Each row is a point. Each copy is the shape, with its points in the same order, turned, moved and blurred by noise. Say if it was mirrored as well.

Shape, 7 rows:
[[-0.43  0.18  0.38]
 [-0.41 -0.68  0.21]
 [-0.26 -0.12 -0.41]
 [-0.14 -0.58  0.26]
 [ 0.01  0.42  0.35]
 [-0.16 -0.22 -0.63]
 [ 0.25 -0.41 -0.49]]
Copy 1, 7 rows:
[[-0.02 -0.40 -0.09]
 [ 0.12  0.34 -0.55]
 [-0.29  0.39  0.19]
 [ 0.31  0.28 -0.35]
 [ 0.27 -0.42  0.33]
 [-0.29  0.61  0.32]
 [ 0.12  0.77  0.33]]
Copy 1 is: only turned
Copy 2 (7 x 3):
[[ 0.59  0.24 -0.08]
 [ 0.03 -0.04 -0.70]
 [ 0.16 -0.51 -0.01]
 [-0.17  0.06 -0.45]
 [ 0.39  0.41  0.39]
 [ 0.05 -0.69  0.13]
 [-0.41 -0.48  0.11]]
Copy 2 is: only turned
Copy 3 (7 x 3):
[[-0.04 -0.19  0.54]
 [ 0.12  0.60  0.51]
 [-0.39  0.25 -0.12]
 [ 0.28  0.52  0.35]
 [ 0.15 -0.48  0.26]
 [-0.40  0.43 -0.27]
 [-0.09  0.43 -0.40]]
Copy 3 is: mirrored
Copy 4, 7 rows:
[[ 0.14  0.70  0.09]
 [ 0.50  0.20 -0.52]
 [-0.27  0.28 -0.34]
 [ 0.42 -0.01 -0.13]
 [ 0.01  0.43  0.54]
 [-0.37 -0.13 -0.50]
 [-0.18 -0.41 -0.29]]
Copy 4 is: mirrored

Shape, 11 rows:
[[ 0.02 -0.26 -0.04 -0.54 -0.27 -0.48]
 [ 0.36  0.01  0.22 -0.28 -0.20  0.19]
 [-0.27  0.39  0.34 -0.09 -0.54  0.35]
 [-0.24 -0.12  0.00  0.34 -0.43  0.26]
 [ 0.30  0.14  0.53  0.10  0.35  0.23]
 [-0.03 -0.34 -0.17  0.18  0.03  0.34]
 [-0.19 -0.84  0.32  0.34 -0.58  0.21]
 [ 0.35  0.28  0.34  0.90 -0.80 -0.49]
 [-0.31  0.57 -0.07  0.17  0.32  0.55]
 [ 0.11 -0.17 -0.16 -0.43 -0.49 -0.07]
 [ 0.39  0.28 -0.22  0.08  0.35  0.10]]
Copy 1:
[[-0.35 -0.13 -0.50 -0.09  0.05  0.22]
 [ 0.05 -0.49 -0.11 -0.21  0.06 -0.35]
 [ 0.56 -0.39  0.07  0.14 -0.39  0.02]
 [ 0.03 -0.10  0.34  0.12 -0.61 -0.14]
 [ 0.23 -0.06  0.48 -0.25  0.40 -0.41]
 [-0.24 -0.03  0.18  0.27 -0.29 -0.52]
 [-0.55 -0.55  0.63  0.12 -0.53  0.05]
 [ 0.08  0.04  0.33 -1.09 -0.90  0.15]
 [ 0.70  0.32  0.20  0.36 -0.08 -0.59]
 [-0.22 -0.39 -0.48 -0.02 -0.20 -0.04]
 [ 0.11  0.31 -0.03 -0.26  0.11 -0.73]]
Copy 1 is: only turned
Copy 2, 11 rows:
[[ 0.32  0.03  0.36  0.34  0.17 -0.42]
 [-0.17  0.00 -0.15  0.39  0.34  0.14]
 [ 0.15 -0.33 -0.52 -0.25  0.44  0.19]
 [ 0.58 -0.06 -0.48 -0.04  0.01  0.49]
 [-0.37  0.27 -0.12 -0.05  0.22  0.62]
 [ 0.27  0.00 -0.14  0.40 -0.21  0.57]
 [ 0.98  0.25 -0.19  0.35  0.42  0.63]
 [ 0.39  0.86 -0.92 -0.31  0.24 -0.15]
 [-0.35 -0.47 -0.33 -0.28 -0.25  0.62]
 [ 0.30 -0.16 -0.05  0.45  0.18 -0.28]
 [-0.45  0.17 -0.14  0.19 -0.41  0.21]]
Copy 2 is: only turned
